Each row of a before or after table is a point. The points were changed in one or more steps. Then noise was added and the rows were shuffled. The steps act on columns, c1 being the first. What was done? A step turns or swaps two columns, mirrors them in a line or flattens them onto one, adds a multiple of one to another, or multiplies or shifts one. Angles are multiples of 10 degrees, from the lower column toward the higher: turns from -170 to 170, lines from 10 to 170 but not 90. Use the fewest steps. Two steps may share a column if one is a turn and the other turns, adds or multiplies; they go together, in the order done. Otherwise the lowest column goes first.

Before (10 x 3):
[[ 4.0 -1.8  3.7]
 [ 1.0 -2.1 -4.4]
 [ 8.4  2.8  7.7]
 [-3.5 -2.4 -2.8]
 [-1.5  3.0  2.3]
 [-0.4  0.7  0.8]
 [-2.0  2.3 -7.6]
 [11.9  5.6  6.1]
 [ 0.4  0.4 -1.5]
 [ 0.3 -0.8  1.9]]
After (10 x 3):
[[ 5.6  4.5 -5.4]
 [ 4.4 -4.2 -1.4]
 [-1.6 -1.6  1.5]
 [ 0.5 10.9 13.3]
 [-2.9  6.0 -0.2]
 [ 1.5  0.8 -0.4]
 [-1.1 -3.8  5.4]
 [ 0.5 -5.0 -4.6]
 [-1.0  1.2  0.0]
 [-2.4  5.4 11.0]]
Steps: turn c1 and c3 by 60 degrees; multiply c2 by 2

Before, 9 rows:
[[ 1.3  2.3  1.2  1.8 -8.1  2.7  6.2  3.7]
 [-5.1 -4.4  4.0 -0.7  2.8  5.1 -8.9  0.5]
 [-3.4  0.2 -1.5 -6.6 -4.1  4.9  0.8 -4.5]
 [-3.4 -1.8 -2.1 -1.7  6.6  8.3 -2.9 -0.1]
 [-1.3 -1.5  1.6 -1.1  0.9 12.3 -5.2 -5.9]
 [ 3.1  6.6 -2.3  2.8 -6.7 -2.3  1.6 -0.2]
 [ 4.6  3.7  3.8 -1.7 -3.4 -0.9  6.0 -2.0]
 [-9.6  0.8  3.7  0.8  4.7  8.5 -4.3 -3.5]
 [ 3.4  9.1  1.9 -3.6 -6.4  2.0  2.5  3.5]]
After (9 x 8):
[[ 4.8  3.7  2.3 -1.8 -3.7 -1.0 -4.8  5.2]
 [ 0.5  2.3  1.3  1.9 -8.3  2.5 -6.4 -0.5]
 [-2.8 -1.6 -1.3 -1.8  6.9  8.1  3.4 -1.9]
 [ 3.2  6.4 -2.8  3.3 -6.9 -2.1 -1.7 -0.3]
 [-9.4  1.4  2.8  1.2  4.7  7.8  5.6  2.9]
 [-3.0  0.3 -3.0 -6.8 -3.5  5.2  0.9  3.9]
 [-4.9 -4.1  5.0  0.1  3.4  5.0  7.8 -1.4]
 [-0.5 -1.1  0.1 -1.3  0.6 12.9  7.0  4.2]
 [ 3.3  9.1  1.8 -3.5 -6.5  1.1 -4.0 -1.5]]
Steps: turn c7 and c8 by 160 degrees; turn c3 and c8 by 20 degrees

Before, 12 rows:
[[  1.3   3.8   1.2  -3.5  -1.9  -0.4  -5.0  -0.9  -1.4   2.9   1.7   1.5
    3.5   7.3]
 [ -2.9  -3.6  -3.0   1.1   7.1  -2.6   5.8   6.0  -0.5   5.4   1.6  -6.9
   -1.3   3.0]
 [  5.4   5.8  -1.0   2.4   3.5   1.0   0.2  -2.0   4.6  11.1  -6.8   3.2
    4.5  -1.5]
 [ -4.9  -2.6  -2.3  -1.6   4.6  -5.1   4.2  -6.2  -2.5  -2.9   7.0   2.9
    2.6  -3.8]
 [  5.8  -3.4   1.2  -9.5  -0.6  -5.8  -8.0   2.6  -1.0   3.4   0.1   1.2
   -4.3   2.7]
 [ -7.5  -1.2   2.2   0.7  -3.0  -0.4   3.4   1.1   3.2   9.7   0.6   3.4
    3.5  -3.4]
 [ -2.0  -2.4  -3.1   1.9   1.7   4.6   1.2   5.8   9.0  -2.5   1.6  -3.8
   -3.2   6.1]
 [ -1.9   1.6 -11.4  -1.3   3.2   1.0  14.9  -6.7   2.4   3.5   6.3   2.6
    4.3   7.9]
 [  7.6  -3.1  -3.5  -2.0  -1.8  -2.6   5.1   7.1   1.6   3.3   0.3  -3.4
    7.6   5.3]
 [ -4.0   0.2  -2.6  -2.6  -0.5   3.4   6.1  -2.2  -2.7   0.6   1.7  -3.6
   -2.5   1.0]
 [  0.0  -8.9   8.1   0.1  -1.8   0.5   0.9   3.4   1.0  -0.1   4.6  -0.9
   -1.6   3.4]
 [ -0.4  -6.0   2.3  -0.8  -0.5   1.3  -3.7   1.8  -6.2   5.5   5.9   2.4
    0.9  -5.0]]
After:
[[ -3.5   2.9  -4.5   2.6   0.0   0.8  -0.3  -5.3  -6.3  11.0 -12.1   3.4
   -0.5  -1.7]
 [  4.4  -0.1   6.5   0.6  -0.2  -0.7   3.4   1.7  -5.2   9.3  -4.3   3.5
   -0.7  -3.5]
 [  9.0  -3.1  -7.4  -1.4  -0.1   1.0  14.5  -6.1  -5.1   3.5   4.6   2.6
   -1.8   8.2]
 [ -1.0  -3.5   2.2  -0.9   0.1   1.7  -3.9   5.2   4.5   5.7   3.3   2.2
   -4.6  -4.8]
 [ -5.2  -4.3   6.3   0.1   0.2   0.8   0.6   8.4   0.1   0.0   4.6  -1.3
    1.8   3.5]
 [  4.4   1.2  -0.2   1.1  -0.3  -2.7   5.8   6.8   1.2   5.2  -0.9  -7.3
    0.9   2.8]
 [ -1.4   2.4   0.0  -3.7  -0.3   0.2  -5.3  -3.0  -1.2   2.7   0.3   1.6
   -3.7   7.3]
 [  5.3  -5.9   1.0  -1.6   0.0  -4.8   4.3  -2.9   0.4  -2.7   8.6   3.2
   -3.8  -3.8]
 [ -3.7   2.2  -7.7  -2.3   0.2  -2.9   5.4   7.8  -6.4   2.8  -1.1  -3.7
   -4.8   5.4]
 [  3.8   2.0  -0.8   1.8   0.2   4.7   0.8   5.7  -4.9  -2.2   2.8  -3.5
    8.3   6.1]
 [ -5.3  -0.5  -2.9  -9.8  -0.1  -6.3  -7.8   4.1   3.4   3.2  -1.8   1.3
    2.8   2.9]
 [  4.6  -1.1   0.6  -2.7   0.3   3.1   5.9  -1.9   3.9   0.7   1.4  -3.7
    0.6   1.0]]
Steps: mirror c1 and c3 in the line at 110 degrees; turn c2 and c8 by -40 degrees; multiply c5 by 0; turn c9 and c13 by 140 degrees; add -0.5 times c10 to c11

Before:
[[ -5.2   1.0  -7.5   2.4  -2.9  -7.3  -1.4   6.1   0.1  -6.4   3.5   6.8
    1.4   4.6  -3.4   6.5   2.6   2.7  -5.6   1.5   0.8  -0.6   7.9   4.2]
 [ -1.6   3.8  -4.4  -1.3  -4.8   1.9   1.9  10.3   0.5  -1.4  -0.1  -2.6
    6.9  -4.3   0.4   0.1  -0.9   1.0  -5.9  -0.4   3.4   3.6   0.0   2.1]
 [  3.4  -4.8  -7.5   0.9   2.5  -5.9   3.3  -1.5  -5.7  -2.1   5.9  -2.0
    4.7  -1.1 -10.0   3.3   7.8  -6.6  -1.9  -2.9   0.2   0.4  -0.6   0.2]
 [ -7.2   1.9  -0.1   0.8  -2.0   6.7  -7.0   2.1   1.7  -1.6  -4.0  -0.8
   13.7   5.1  -1.1  -5.2   3.2  -0.6  -4.6  -0.3   8.0   6.3   1.4  -0.2]
 [  2.2   2.5  -0.9   0.4  -3.0   0.2   9.5  -5.9  -5.7  -5.9   2.5   7.3
    3.4  -1.2   1.7  -2.9   6.0  -1.4   4.6   2.3   8.0  -1.5 -11.5   5.5]
 [ -2.4  -3.5   0.8   2.5   1.7   0.5   1.9  -2.9  -5.6   7.5  -3.3  -2.9
   -2.3  -3.3  -8.0  -1.0   5.3  -2.6   4.2  -3.7  -5.3   9.1   3.7   6.5]
 [ -5.3 -10.8   3.2  -2.3   2.4  -2.7  10.6   3.5   3.3  -3.2  -5.3   4.2
    2.8  -2.4   4.2  -1.8   3.0   8.9  -9.5  -1.9   1.2  -1.9  -6.0   1.1]
 [ -3.5   5.4   1.5  -0.1   2.2  -1.6   7.2  -7.8   0.0  -4.2  -9.6   3.3
    7.2  -1.0   4.7   1.3  -3.1  -8.8   5.5  -3.2   2.6   1.6   2.2   4.4]
 [ -2.1  -2.1  -2.9   3.8  -8.3  -3.3   2.3   1.8  -7.0  -2.5  -0.2   2.5
    4.3  -3.9  -2.6  -4.3   3.7  -0.3  -0.1  -3.7  -1.9  -3.3   1.9   0.8]
 [  0.5  -6.3  -4.4   1.4   3.7   2.0   0.5   0.6  -1.0   2.6  -1.5   0.8
   -3.1  -1.5  -5.2  -3.1   7.0  -0.8  -5.0  -0.8   4.0  -0.6   2.9   1.6]
 [ -2.5   0.6   2.0   3.8   3.1 -10.5  -0.5   2.6  -2.1  -6.9   2.1  -0.7
   -6.6  -2.0   0.2   5.3   4.6   4.0  -2.3   2.7   1.9   1.6  -3.5   3.0]
 [ -1.8   1.6  -0.3   3.4   6.3  -2.4   4.9   3.2   8.1  -5.0  -8.0   0.1
    1.9  -5.3  -8.3  -4.8   3.9   5.3  -3.0   3.0  -1.4  -7.9  -1.6  -2.1]
 [ -4.2   8.6   7.7  -4.1   4.4  -2.3  -1.0  -0.3  -1.4   2.8   1.0   1.9
    6.6   1.4  -2.4   1.0   1.2   0.5  -1.4  -6.5  -0.5   6.2   5.6   1.3]]
After, 13 rows:
[[ -1.7   1.7  -0.7  -3.9   6.3  -2.4   3.6   5.1   3.5  -4.9  -6.9  -0.1
    2.0  -5.1  -8.2  -4.6   3.2   5.2  -3.1  -2.8  -1.3  -8.1  -1.8  -2.0]
 [ -2.6   0.5   5.0  -4.8   3.4 -10.7   2.5  -0.5  -0.8  -6.9   3.0  -0.7
   -6.7  -2.1   0.4   5.0   3.8   3.9  -2.4  -4.6   1.9   1.5  -0.9   3.0]
 [  3.6  -4.7 -18.5  -7.9   2.5  -5.7  -1.5   3.3  -2.4  -1.9   7.0  -1.9
    4.6  -1.3 -10.0   3.4   0.9  -6.9  -2.0   1.0   0.3   0.6   2.8   0.7]
 [  0.6  -6.1 -11.0  -7.1   3.7   2.3   0.6   0.4  -0.6   2.6  -0.3   0.8
   -3.4  -1.6  -5.2  -3.1   1.3  -0.6  -5.1   2.6   3.8  -0.7  -0.7   1.6]
 [  2.2   2.4  -2.3  -6.2  -3.2   0.4  -5.9   9.3  -2.4  -5.8   3.4   7.3
    3.4  -1.5   1.7  -2.9   0.4  -1.7   4.7 -11.3   8.1  -1.4   3.6   5.6]
 [ -2.1  -2.4  -7.4  -3.5  -8.3  -3.2   1.8   2.2  -2.4  -2.4   0.7   2.3
    4.2  -4.0  -2.7  -4.2   3.7  -0.3  -0.3   3.8  -2.1  -3.5   2.4   1.0]
 [ -5.3 -11.1   8.0  -3.0   2.4  -2.4   3.5  10.7   1.4  -3.3  -4.3   4.2
    2.7  -2.4   4.1  -1.8  -2.5   9.0  -9.5  -4.3   1.1  -2.0   4.6   1.1]
 [ -3.9   8.4  19.3  -1.2   4.4  -2.4  -0.4  -0.9  -0.8   2.8   2.0   2.3
    6.6   1.3  -2.5   0.9  -3.9   0.4  -1.6   8.0  -0.5   6.2   2.6   1.3]
 [ -2.4  -3.7   2.1  -5.7   1.3   0.7  -2.9   1.8  -2.0   7.5  -2.2  -2.7
   -2.3  -3.2  -7.9  -0.9   2.9  -2.9   4.0   4.9  -5.3   9.4   1.5   6.6]
 [ -3.8   5.3   3.8   3.0   2.3  -1.6  -7.9   7.2   0.0  -4.0  -8.7   3.5
    7.2  -1.1   4.8   1.2  -0.1  -8.9   5.6   3.5   2.8   1.9   1.7   4.3]
 [ -7.2   2.2  -0.1  -3.3  -1.9   6.8   2.2  -7.1   0.5  -1.8  -2.7  -0.7
   14.0   5.1  -1.1  -5.2   0.9  -0.9  -4.5   1.2   7.9   6.2  -0.3  -0.3]
 [ -1.4   4.1 -11.2   0.9  -4.5   2.0  10.1   1.8   0.5  -1.3   1.1  -2.6
    6.8  -4.2   0.5   0.0  -1.3   1.0  -5.8   0.1   3.3   3.5   0.2   2.1]
 [ -5.4   0.9 -18.9  -2.6  -2.9  -7.2   6.2  -1.5   0.1  -6.2   4.4   6.9
    1.3   4.7  -3.5   6.6   2.5   3.1  -5.5   6.1   0.8  -0.5  -5.6   4.4]]
Steps: multiply c3 by 2.5; turn c4 and c17 by 90 degrees; swap c7 and c8; multiply c9 by 0.4; shift c11 by 1.0; turn c20 and c23 by -120 degrees
